Every row gives one point. Two turns around zero, p and q, are shown by what they do to some points. Write where each new point lands after one turn and then the other. Backwards means that the second turn is done in reverse. Each puzzle has new turns, and all numbers are rounded.
In the rows, 128 means zero.

Turn p:
[111 148] -> [149 143]
[165 131] -> [128  91]
[ 95 106] -> [109 163]
[126 107] -> [107 132]
[143 148] -> [147 111]
Turn q:
[129 168] -> [158 155]
[127  88] -> [ 98 101]
[146 133] -> [144 118]
[111 123] -> [113 137]
Where do these land?
p, then q: [161 111] -> [ 92 121]
q, then p: [102 154] -> [164 123]
q, then p: [112 104] -> [126 157]
p, then q: [137 144] -> [131 110]

Turn p:
[120 111 185 126] -> [144  92 142  85]
[136 123 101 132] -> [132 142 114 148]
[127 158 130 127] -> [109 141 147 124]
[129 103  98 103] -> [121 124  85 144]
[147 162 152 152] -> [135 154 167 107]
[110 110 102 127] -> [127 115 111 158]
Turn q:
[130 138 131 129] -> [122 132 125 121]
[127 149 132  88] -> [112  97 107 108]
[148 148  96 124] -> [140 139  89 120]
[135  97 172 171] -> [137 153 192 125]
[128 114 117 114] -> [141 113 123 136]
[117 133 102 100] -> [127 105  97 140]
[112 117 145 170] -> [119 157 162 146]
Where do these land?
q, then p: [139 119 127 115] -> [136 132 112 121]
p, then q: [145 126 132 140] -> [130 129 120 108]
p, then q: [110  93 110 138] -> [162 153 135 140]
q, then p backwards: [107 107 144 117] -> [ 95 133 133 139]
q, then p backwards: [123 134 170 129] -> [115 159 154 122]
p, then q backwards: [144 188  85 129] -> [ 96 152 133 192]

Turn p:
[151 101 116 147 146 149] -> [100 106 128 121 127 163]
[109 143 119 150 121 153] -> [114 149 137 110 100 128]
[157 129  95 115 119 131] -> [139 124 117 156 112 159]
[136 112 155  86 104  96] -> [178 120 130 139 169 121]
[108 146 137 131 159 143] -> [100 144 108 113 128 109]
[137 144 187 111 111  90] -> [150 143 152 149 182  94]
[ 95 118 108 149 135 159] -> [112 128 123  88  94 133]
[131 131 107 136 129 103] -> [130 109 130 148 111 118]
Turn q:
[110  97 137 150 126  58] -> [165  95 134 101 154  75]
[110 149 119 148 126 143] -> [110 121 151 151 121 126]
[135 121 120 151 134 140] -> [112 130 118 146 136 116]
[114 128 125 145 101 146] -> [124 106 134 156 134 140]
[149 128 133  90 101 139] -> [152 139 112 126 122 170]
[162 147 116  92 116 137] -> [149 164 117 133 107 157]
[108 120 122 104 189 148] -> [ 80 133 115  90  94 120]
[136 134 152 145 132 114] -> [129 137 142 121 156 119]
Where do these land?
p, then q: [124 138 117 145 100 100] -> [148 130 131 130 169 129]
p, then q: [106 140 120 106 119 132] -> [151 149 129 142 116 128]
p, then q: [113 143 131 152 127 125] -> [146 117 148 117 135 132]
p, then q backwards: [113 135  86 146 103 131] -> [111 149  93  96 128 124]
q, then p: [136  90 149 115 153 117] -> [147 117  81 139 120 129]
p, then q: [105 168 101 118 142 149] -> [158 123 155 162 100 130]
q, then p backwards: [147  90 147 102 172 146] -> [102 124 132 113 172 175]
p, then q: [142 139 160 154  85 136] -> [111 150 160 105 161 151]
q, then p: [166 108 142 112 152 117] -> [133 140  89 159 110 125]

Turn p:
[138 139 107 131 166  87 117 117 124] -> [134 104 125 116 130  89 109 117  93]
[138 129 124 107 125 150 134  87 120] -> [155 136 154 132 127 145 133  97 124]
[101 161 148 135 155 143 161 121 153] -> [132 100 129 156 171 139 161 139 114]
[117 115 159 108 119 160 118 162 126] -> [125 129 121 121 139 167 116 150 168]
[104 115 111 147 105 124 107 133 132] -> [101 156 110 136 116 134 117 132 115]
[130  92 119 143 125  88 122 165  68] -> [111 109 114  97  59 120 103 158 124]
[128 118 159 118 112 125 134 127 135] -> [109 121 144 132 129 137 132 124 155]
[164 132 125 154 147 126 114 101 102] -> [159 131 160 136 109  99 109 135 111]
[133 163 125 115 110 139 124 141 143] -> [128 150 129 106 158 128 147 133 134]
[125 116 104 122 116 138 149 128 176] -> [125 143  94 147 141 123 154  97 143]
Turn q:
[102 147 120 101 114 155 103 152 148] -> [117 116 135  94 146 157 130 168 140]
[149  97  92 123 142 156 112 134  93] -> [105 103 114 125 175 120 123  99 102]
[114 139 150 129 120 133 105 123  94] -> [119 129 149 101 112 146 125 107 111]
[118 139 119 125  88 102 134 129 104] -> [ 99 155 120 107 102 113 119 133 119]
[147 117 141 106 135 145 126 138 126] -> [134  94 140 124 136 116 124 131 123]
[127  85 122 141 143 133 106 118 158] -> [125 105 111 162 142 153 113 115 152]
[104 153 143 160 100 161 158 117 145] -> [154 149 116 135 103 163 137 164  94]
[129 117 141 117 159  98 144 124  91] -> [126 123 137 126 112  96 155  86 133]
[139 136 118 141 133 100 142  96 162] -> [157 157 108 150 122 118 115 128 156]
[151 149 135 137 146  99 150 149 158] -> [146 148 152 157 130  99 138 149 150]
Where do these land?
q, then p: [ 98 115 115 140 125 145 110 130 115] -> [148 131 119 140 129 164 133 125 114]
q, then p: [126 121 124 140 108 135 149 142 144] -> [123 136 108 122 115 126 134 156 123]
p, then q backwards: [137 123 120 147 116 147 129 129 119] -> [122 144 135 142 122 117 144 124 141]
p, then q: [112 111 129  55 126  99 143 109  98] -> [147  70  81  98 109 141 103 115 123]
p, then q: [145 117 114 146 146 140 137 134 128] -> [117 144 130 146 138 110 109 132 124]
p, then q backwards: [107 143 177 156 140 126 141 123 118] -> [133 115 147 135 125 149 125 182 147]
p, then q: [124 111 123 122 134 118 136 106 146] -> [136 139 108 136 119 139 119 107 127]
q, then p backwards: [140 124 144  80 141 128 133 136 139] -> [160 133 148 119 152 110 146 146 120]
q, then p: [127 160 124 150 141 113 124 151 139] -> [127 112 140 132 159 120 147 156 131]
q, then p backwards: [141 112 118 165 123 117 149 137 117] -> [114 122 114 163 123 124 126 106 150]
p, then q: [142 176 119 153 138 134 152 126 137] -> [129 137 145 148 120  81 157 119 120]
p, then q: [139 123 131  82  99 134  31 113 135] -> [170 126 169  61 148 173 106 114 171]

Turn p:
[156 154  97 145 124 153 121 108 105 124 140 117] -> [124 159 130 140 113  96 151 112 106 103 116 142]
[103 146 142 164  95 151 159 123 105 101 113 153] -> [112 142 117 162  69 135 144 142 156 124 149 116]
[112 120 136  98  97 161 159 121 121 142 165 157] -> [143 139 155 136 111 161 139  82 156 132 163 139]
[142 151 144 149 151 155 125 154 141 160 122  91] -> [158 138  85 115 138  83 128 115 142 142 112 122]
[130 123 102 101 112 102 143 146 105 120 123 139] -> [105 114 162 101 105 142 120 125 130 120 116 137]
[109 105 126 146 117 127 108 134 103 117 141 138] -> [112 124 138 129 120 123 120 131 117 111 164 104]
[106 135 107 109 115 145 115 100 153 154 118  93] -> [132  89 112 140 150 115 161 104 123 130 130 161]
[118 138 153  92 164 104 107 113 133 105 101 144] -> [ 87 133 125 137 164 149 104 153 126 162 117 143]
[159  94 154 140 100 132 134 137 140 162 121 127] -> [173 110 141 134 118 126 128 113 122 153 119  89]
[146 103  95 106 172  99 123 135 149 122  95 145] -> [110 124 143  83 162 150 143 161 108 143  96 124]
[138 137 152 152 145 114 101 157 157  95 143 107] -> [148 138  84 119 134 124  84 157 102 122 131 127]
[105 157 153 140 149  80 107 145 144 112 155 157] -> [133 142 131 127 145 130  76 184 142 124 154 149]
[141 100 102 122 122 142 162  92 109 151 125  96] -> [128 112 141 139 135 131 168  85 132  99  96 111]
Turn q:
[103 154 116 122 150 118 110 122 157 149 115 136] -> [104 104 138 102 107 128 151 138 140 124 151 145]
[160 129 112 114 108 107 116 104 125 104 125 175] -> [129 172 150 141  95 122 147 125  86 124 133 125]
[118 133 216 115 119 140 147 153 151 148 132 162] -> [105  78 124 119 144  89 118 150  93  82  86  99]
[140 144 107 134 132 138 172 162 155 145 152 122] -> [130 120 125 162 157 121 125 147 153  88 148 153]
[108 111 137 134 125 132 116  40 137 118 111 137] -> [ 92 125 141 116 132 152 173  86  93 170 126 108]
[103 121 117 162 112 140 133 159 149 152 121 106] -> [129 108 126 133 158 100 130 150 169 148 140 128]
[126 146 110 166 141 122 183 147  79 116 148 146] -> [145 121 115 186 121 140  88 119 135 110 173  99]
[176 110 117 131 138 132 124 121  71 149 124 106] -> [121 182 128 123 134 153  76 109 146 132 122 118]
[108  99 129 109 123 126 123 144 153 106 134 127] -> [157 122 107 115 137 107 156 127 120 128 120 138]
[126 127 112 117 127 150 123 140 103 104 108 117] -> [154 143 112 125 121 155 128 146 137 140 123 114]
[108 156 117 122 118 144 113 155 152 101 171 105] -> [177  92 144 135 136 135 134 149 130 130 126 170]
[162 114 147 130 142 118 103 136 159 129 115 121] -> [102 144 111 112 128 107 121 140 115 136 108 162]
[112 101 129 127 136 126 102 104 100 149 114 127] -> [120 139 131  88 127 132 122 102 133 151 133 102]
[142 147 126 111 121  99 127 105 102 121 123 105] -> [127 141 141 138  94 150 123 101 141 130 104 132]
Where do these land?
p, then q: [ 98 119 153 109  84 147 146 132 144 100 118 115] -> [140 150 158 128 182 126 145 128 124 152 148 115]
p, then q: [135 165  97 171 157  93 121 136 108 157 128 143] -> [134 109  97 140  73  87 127 140 130 104 106 149]
p, then q backwards: [119 118 106 119 151 178  93 123 116 138 124 153] -> [124  87 100 143 131 129 120  90 155 141 118 155]
p, then q: [141 115 142 106 103 117 126  87 122 116 145 112] -> [113 127 123 128 139 142 109 125 101 171 134 103]
p, then q: [101  91 126 126  99 149 151 109 140 117  98 142] -> [136 124 123 148 194 132 135 120 143 129 129 110]
p, then q backwards: [120 137 152 109 130 162 134 125 112 142  97 150] -> [121 117 108 158 115 110 124 100 127 129  97 106]
q, then p: [112 108 165 123 137 122 131 112 168 123 129 135] -> [ 91 112 152 122 137 149 141 130 149 111 116 110]
q, then p: [171 157 125 170 116 129 144 143 141 127 140 100] -> [142 140 120 123 131 100 131 180 130 142 166 105]
q, then p backwards: [141 101 146 108 113 115 117 132 118  88 149 152] -> [184 129 122 144 116 143 111 130 140 126 142 108]
p, then q backwards: [141 104 138 114 144 113 129 128 123 101 115 101] -> [139 125 171 126 141 147 138 114 112 127 121 122]
q, then p: [107 126 122  82 117 138 118 114 159 111  97 149] -> [121 125 127 113  90 159 133 103 164 125  95 130]
p, then q: [149 144 109 160 136  99 113 167 120 185 141 107] -> [122 159 107 121  74  97 128 107 123 112  89 161]
p, then q: [107 159 102 154 159 127  95 134  89 138 145 126] -> [153  94 121 136  74 109 136 105 120 114 139 153]
p, then q: [150 147 110 141 145 104 172 152 132 151 166 105] -> [117 158 110 135  91 134 158 156  98 124  95 155]
